Each point is reached from the start by the listed moves, each made once or not at all, plus a little noise. Is the number of moves made odd or even? Then give how often each move was made.
(in the rows, 128 means zero)

Moves:
(1): [165 105 154 151 140]
(2): [145 195  93 183  92]
(3): [ 82 151 156  93 125]
Start: [105 133 129 116 150]
Points:
[145 110 158 137 156] => odd (1, 0, 0)
[161 179 125 191 127] => even (1, 1, 0)
[104 127 131 115 151] => even (0, 0, 0)
[ 64 155 160  82 141] => odd (0, 0, 1)
[127 195  91 166 109] => odd (0, 1, 0)

Moves:
(1): [162 132 146 135 144 123 125 150 135 127 150]
(2): [110 154 153 127 112 117 123 107 107 139 115]
(3): [107 125 154  93 125 110 133 136 137 139 128]
(4): [128 128 144 158 119 125 144 125 134 156 139]
(5): [118 137 124 140 172 125 125 131 136 138 117]
(6): [131 132 126 122 125 140 118 116 131 143 148]
(7): [138 115 136 128 133 141 143 133 112 141 127]
(8): [102 146 140 122 115 131 147 143 120 143 133]
(9): [134 151 139 127 126 132 146 118 141 142 120]
(10): [142 136 116 125 131 120 119 133 133 140 113]
(11): [122 125 117 111 128  98 140 114 113 119 155]
Start: [124 129 158 149 148 121 162 132 134 154 132]
Points:
[103 208 209 163 107 118 189 105 133 249 133] => even (0, 1, 0, 1, 0, 1, 0, 1, 1, 1, 0)
[127 166 177 139 140 133 204 146 128 208 115] => even (0, 0, 0, 0, 0, 0, 1, 1, 1, 1, 0)
[133 170 158 138 192  90 168 152 134 197 182] => even (1, 0, 0, 0, 1, 1, 0, 1, 0, 1, 1)
[147 180 194 161 143  83 214 145 141 211 174] => even (1, 0, 0, 1, 0, 0, 0, 1, 1, 1, 1)

Moves:
(1): [157 133 137 134 150 102 121 107 133 123 133 125 142 145 124 125 120 116
 127 138 116]
(2): [120 153 122 132 120 111 117 120 149 137 138 127 143 112 150 129 127 115
 138 113 126]
(3): [118 118 175 118 111 145 129 114 138 141 128 134 108 117 126 135 111 114
 134 116 131]
(4): [131 112  97 162 152 131 119 107 125 123 135 123 124 142 133 170 119 103
 122 137 138]
(5): [122 131 124 102 169 133 160  94 127 152 129 149 149 130 143 131 127 122
 112 145 136]
(6): [146 157 136 118 112 145 162 114 109 139 126 115 144  99 145 132 105 137
 126 135 115]
(7): [130 133 131 132 121 123 138 136 121 119 150 155 128 146 120 142 138 127
 137 124 123]
(8): [118 128 130 142 145 147 128 159 129 125 123 120 141 118 136 107 107 114
 139 109 124]
(9): [150 136 126 129 134 127 139 121 160 119 151 122 126 127  93 116 121 130
 134 130 119]
(10): [142 130 133 140 128 122 121 126 138 142 116 130 122 135 124 142 125 143
 138 121 136]
(11): [146 108 115 123 129 134 128 127 113 127 149 119 133 116 130 133 119 129
 130 125 134]
(12): [127 128 118 111 122 144 124 127 124 110 124 165 137 117 118 139 126 136
 145 129 124]
(13): [108 112 121 151 113 137 127 139 136 146 152 121 164 135 104 109  87 120
 135 144 130]
(14): [133 126 133 122 135 147 116 142 116 134 133 130 122 140 130 120 129 137
 105 136 116]
(15): [126 114 118 124 118 130 135 128 138 130 142 136 128 139 151 132 132 138
 145 124 103]
(16): [124 131 119 118 128 115 117 138 133 112 115 106 134 120 120 152 110 136
 133 122 133]
(17): [150 130 131 125 130 144 140 160 138 113 136 101 154 120 134 122 166 122
 125 135 110]
(18): [127 116 154 149 137 142 130 125 137 110 141 109 135 137 124 114 123 155
 112 126 142]
(19): [131 138 139 118 128 134 119 115 136 130 133 112 116 141 116 123 134 132
 154 126 132]
(20): [115 147 153 131 128 124 129 148 138 127 127 141 119 119 121 121 125 129
 139 159 136]
Start: [135 109 126 147 119 124 121 116 126  99 128 152 150 139 131 142 148 132
 117 150 115]
Points:
[167 121  82 202 113 139 122 129 194  84 211 171 224 149  85 187 135 109
 167 158  96] => even (0, 1, 0, 1, 0, 0, 1, 0, 1, 1, 0, 1, 1, 0, 0, 0, 1, 0, 0, 0)
[185 104 116 207 172 172 117 129 193  59 210  59 200 131 123 128 139 109
 147 127 117] => even (0, 1, 0, 1, 0, 0, 0, 1, 1, 0, 1, 0, 0, 0, 0, 0, 1, 1, 1, 0)
[190  88  65 163 123 215 158 177 132  59 228 127 249 124 105 177  72 126
 159 158  48] => even (0, 0, 0, 1, 0, 1, 1, 1, 1, 0, 1, 1, 1, 1, 1, 1, 1, 0, 0, 0)
[167  68 137 225 150 183 107 167 143  95 194 104 198 158 104 149 118 148
  96 208 135] => even (0, 0, 0, 1, 0, 0, 0, 0, 0, 1, 1, 0, 1, 1, 0, 0, 1, 1, 0, 1)

Moves:
(1): [148 128 127 133 118 133 132 126 117 122 125 129 134 111 133 121 128 132
 113 122 131 126 136 123 125 139]
(2): [131 160 125 131 119 125 132 131 142 112 127 134 118 114 109 159 127 141
 117 134 136 125 137 163 124 127]
(3): [128 146 165 136 104 135 129 114 139 114 136 126 115 134 120 115 131 137
 130 134 116 113 124 110 113 116]
(4): [122 127 132 139 133 121 140 126 132 127 131 139 117 132 127 138 115 131
 119 114 119 122 113 115 120 138]
(5): [142 130 138 125 142 117 135 128 133 125 149 116 125 133 128 141 139 123
 118 126 122 118 130 122 128 126]
(6): [123 140 127 143 132 140 128 137 121 137 125 126 128 130 124 134 130 143
 135 119 129 134 132 119 126 128]
(7): [120 120 126 135 140 122 151 111 125 127 123 116 140 113 129 120 125 121
 127 141 143 127 132 127 116 120]
(8): [123 122 144 126 134 127 134 138 122 124 120 133 129 120 105 129 128 113
 113 123 128 115 137 124 121 122]
(9): [138 116 120 138 117 137 127 147 152 121 110 144 113 114 137 125 142 141
 137 133 121 129 162 131 136 119]
(10): [144 154 112 131 121 117 126 134 131 164 121 117 123 135 109 122 121 112
 121 137 110 125 140 135 135 120]
(11): [116 127 140 133 128 121 134 131 125 131 149 136 123 117 118 119 118 131
 133 129 134 115 134 123 120 141]
(12): [141 115 119 128 119 136 125 111 134 137 136 147 100 136 126 132 135 120
 121 122 134 125 122 125 130 112]
(13): [128 114 126 122 131 121 120 104 131 128 142 146 149 141 109 136 122 131
 119 122 113 107 155 138 125 127]
(14): [115 115 131 142 113 134 133 131 128 118 139 129 125 152 148 120 108  99
 137 119 144 138 120 137 128 120]
(15): [122 143 132 132 131 127 142 131 126 138 128 129 140 132 143 113 138 135
 126 116 127 119 124 140 119 139]
(16): [128 110 145 108 124 118 124 129 124 159 115 127 135 130 140 131 109 149
 118 135 132 143 140 133 136 118]
(17): [144 104 106 152 105  99 116 143 124 139 129 119 120 129 124 147 165 122
 118 120 134 107 112 136 126 127]
(18): [127 138 118 127 124 131 133 144 105 122 126 148 122 140 141 127 126 141
 125 134 122 115 132 132 142 114]
(19): [139 127 133 146 137 119 133 121 122 137 115 129 123 128 130 124 132 118
 167 115 133 119 116 133 135 138]
(20): [131 128 131 148 126 135 118 138 128 133 128 145 140 126 148 153 131 119
 127 144 126 124 123 122 127 135]
(21): [137 127 130 138 139 121 120 128 143 122 123 142 137 124 122 110 133 136
 121 137 153 120 127 123 135 136]
(22): [141 109 130 138 127 125 136 126 125 123 129 148 137 116 112 118 139 126
 144 143 120 156 120 130 133 126]
(23): [116 130 133 130 134 122 114 105 111 137 118 113 121 130 136 114 141 123
 121 133 111 131 155 135 139 131]
(24): [142 111 124 137 141 140 121 133 121 134 121 117 128 121 127 110 126 140
 112 132 122 104 131 156 130 127]
Start: [148 127 128 150 111 125 120 129 121 127 128 122 161 116 135 139 128  80
 139 133  94 139 148 157 150 111]
Points:
[180  48 120 234  96 108 129 133  95 136  73 101 141  84 153  98 175  35
 134 119 108  83 200 210 154 105] => odd (1, 0, 0, 0, 0, 0, 1, 1, 1, 0, 0, 0, 0, 1, 0, 0, 1, 0, 1, 0, 0, 0, 1, 1)
[159 101 107 239 108 101 132 138 134 128 122  93 116 105 140 170 166  83
 101 123  94  93 194 220 145  95] => even (0, 1, 0, 1, 1, 1, 1, 0, 1, 0, 0, 0, 0, 1, 0, 0, 1, 0, 0, 0, 0, 0, 1, 1)
[227  49 123 231  73  89 108 176 131 126 150 212 171  91 138 164 148 121
  90 170 108  79 217 234 170  99] => even (1, 1, 0, 0, 1, 0, 0, 0, 1, 0, 1, 0, 1, 1, 0, 1, 1, 1, 0, 1, 1, 1, 0, 1)
[158 104 138 211  98 120 138 137  98 207  97 118 175  87 195  77 106  78
 104 161  85 113 237 212 154 113] => odd (1, 0, 0, 0, 0, 0, 1, 0, 1, 1, 1, 0, 0, 1, 1, 1, 0, 0, 0, 1, 0, 0, 1, 1)
[175 126 159 197 109 130 131 112 168  94 137 144 165  83 125 177 151 105
 103 174  70  61 214 203 124  83] => even (0, 1, 1, 0, 1, 0, 1, 0, 1, 0, 0, 0, 1, 0, 0, 0, 0, 0, 0, 1, 0, 0, 0, 1)
[249  66 140 233  65 109 139 145 110 123 148 173  90  85 126 110 201 102
 150 139  73  59 156 174 162  85] => odd (1, 0, 1, 0, 1, 0, 0, 0, 1, 0, 1, 1, 0, 0, 0, 0, 1, 1, 1, 0, 0, 1, 0, 1)
[191 127 166 223  94  93 128 146 106 136 155 162 108 134  98 143 189  85
 147 111 120  39 134 124 142  93] => even (0, 0, 1, 0, 1, 1, 0, 1, 0, 0, 1, 1, 0, 0, 0, 0, 1, 1, 1, 0, 1, 0, 0, 0)
[157 117 172 237  90 118 153  67 148 106 165 197 149 113  76 116 118  76
 183 138 143 110 162 179 127  93] => odd (0, 1, 1, 0, 0, 1, 1, 0, 0, 0, 1, 1, 1, 1, 0, 0, 0, 0, 1, 0, 1, 1, 0, 0)
[174  67 143 213  99  59 104 145 102 162 163 181 186 155 166 171 130  74
 145 130 130  65 155 173 171 111] => even (0, 0, 0, 0, 1, 0, 0, 0, 0, 0, 1, 0, 1, 1, 0, 1, 1, 1, 1, 1, 1, 0, 0, 0)

Moves:
(1): [129 142 123 126 121 132 129 123 130 132 123 133 117 127 110 122 138 124
 125 128 127 124 116 125 117]
(2): [109 159 110 130 117 127 121 140 128 142 137 149 132 120 135 137 126 132
 148 156 134 130 123 137 151]
(3): [152 141 100 122 146 132 138 111 137  98 135 163 125 127 129 130 137 141
 122 122 128 132 143 117 123]
(4): [136 128 144 126 132 124 125 118 120 127 118 133 112 125 145 131 140 129
 144 134 135 128 133 119 121]
(5): [135 158 112 143 108 129 111 133 117 145 134 125 141 152 136 119  95 153
 144 102 135 143 114 103 138]
(6): [130 120 115 118 126 155 135 129 129 122 123 142 140 136 115 113 119 108
 162 120 124 123 120 139 131]
(7): [121 129 131 147 119 132 150 119 111 130 133 136 141 139 132 125 131 137
 133 136 127 133 110 139 124]
(8): [137 127 120 137 128 144 134 121 137 122 135 130 126 132 129  91 137 143
 123 140 119 104 118 139 122]
(9): [136 135 125 120 117 131 126 125 124 115 109 126 122 137 127 134 137 129
 145 117 150 122 138 136 147]
(10): [140 125 130 116 120 112 131 134 136 144 127 124 129 136 126 120 116 133
 139 127 131 116 127 128 116]
(11): [127 118 129 125 117 128 150 111 123 126 138 134 133 118 121 132 126 132
 130 133 128 121 118 124 135]
(12): [116 120 110 151 116  97  94 120 133 110 116 140 145 135 133 108 140 116
 123 147 112 126 131 120 149]
(13): [126 135 126 131 136 127 121 136 125 125 135 136 149 135 124 131 139 136
 143 127 118 110 112 118 124]
(14): [105 116 146 121 129 133 120 122 139 114 124 131 106 146 122 122 126 136
 126 113 128 134 134 120 145]
(15): [119 137 136 101 135 133 114 100 138 140 120 110 143 159 121 139 120 116
 140 140 142 146 118 123 123]
(16): [122 139 133 126 118 133 145 127 119 128 123 137 142 131 124 132 103 118
 132 139 121 111 123 111 142]
(17): [149 105 136 136 134 141 115 147 137 148 144 130 129 138 121 145 146 125
 119 139 134 133 123 117 135]
(18): [140 104 109 130 112 143 110 117 118 127 116 141 139 138 115 144 126 150
 114 145 128 123 141 140 115]
(19): [133 130 136 135 132 128 119 135 123 117 125 125 128 124 123 125 123 120
 145 127 125 143 111 125 124]
(20): [132 116 153 128 120 132 119 117 149 125 129 125 140 118 138 117 127 125
 139 120 151 148 123 122 126]
(21): [129 125 147 108 130 128 117 121 123 132 132 136 136 122 119 132 130 127
 121 110 150 130 124 124 131]
(22): [141 131 145 110 103 130 118 133 115 124 146 124 121 130 124 123 116 121
 136 121 124 135 128 125 112]
(23): [119 106 119 133 131 121 135 128 120 124 135 125 129 126 120 122 127 123
 138 140 140 130 144 119 115]
(24): [131 133 133 132 132 126 124 128 132 133 137 124 128 123 123 134 117 127
 133 126 128 133 142 127 131]
Start: [127 124 126 100 116 131 145 159 128 124 122 130 123 135 114 121 133 128
 142 100 125 138 121 118 121]
Points:
[186 102  89 101  66 160 110  97 141  63  90 214 175 170  76  45 156 145
 196 104 160 126  85 135 112] => even (1, 0, 1, 0, 0, 1, 1, 1, 1, 1, 0, 1, 0, 0, 0, 0, 0, 1, 1, 1, 1, 0, 0, 0)
[138 120 177 112  43 114  66 155 127 135 180 183 172 170 104  66  91 148
 249 126 162 137  72  20 163] => odd (0, 1, 0, 1, 1, 0, 0, 1, 0, 1, 1, 1, 1, 1, 0, 1, 1, 0, 1, 1, 1, 1, 1, 1)
[147  58 141  57  79 149  63 114 147 117  98 157 164 210  46 132 123 112
 203 107 168 151 110 104 168] => even (0, 0, 0, 0, 0, 1, 0, 0, 1, 1, 1, 1, 0, 1, 1, 0, 1, 1, 1, 0, 1, 0, 0, 1)
[154 152 117  60  76 194 114 141 126 129 150 215 172 221  40 143  95 133
 239 147 122 142  72  87 114] => odd (1, 1, 1, 0, 0, 1, 1, 0, 0, 1, 0, 0, 1, 1, 1, 1, 1, 1, 1, 0, 0, 1, 0, 1)
[159  70 112 121  62 151  79 125 103 102 122 136 163 212  79  98 155 127
 177 173 146 153 101 121 108] => even (0, 0, 0, 0, 0, 0, 1, 1, 1, 0, 0, 1, 0, 0, 1, 0, 1, 1, 1, 0, 0, 1, 1, 0)
[164 120 117  92  86 169  95 110  97 124 149 181 139 239  77 140 137 183
 191 112 155 172 101  47  77] => even (1, 0, 1, 1, 1, 0, 1, 0, 0, 0, 0, 0, 1, 1, 1, 0, 1, 1, 0, 0, 0, 1, 1, 0)
[164 141 149  56  95 157  74 108 162  98 142 181 136 183 105 100 119 175
 231 135 151 156 109  93  91] => odd (0, 1, 1, 1, 0, 0, 0, 1, 0, 1, 0, 0, 1, 1, 1, 0, 0, 1, 1, 1, 0, 1, 0, 1)
[169  57  79  94  80 163 104 149 138  75 146 217 167 206  61  66 128 142
 182 144  95  78 129  74 114] => even (0, 0, 1, 0, 0, 1, 0, 1, 0, 1, 0, 1, 1, 1, 0, 1, 1, 1, 0, 0, 0, 1, 1, 0)
[136  63 185  40  73 101  82 112 128 121 121 136 119 198  85 121 150 108
 196 113 192 151 130  65 144] => odd (0, 0, 0, 1, 0, 0, 0, 0, 1, 1, 1, 1, 0, 1, 1, 0, 1, 0, 0, 0, 1, 1, 1, 0)
[134 137 168  97  98 122 160 157 103 141 131 144 159 142  95 120  85 123
 178  96 138 137  88 104 120] => even (0, 0, 0, 0, 0, 0, 1, 0, 0, 1, 0, 0, 0, 0, 0, 1, 0, 0, 1, 0, 1, 0, 0, 1)
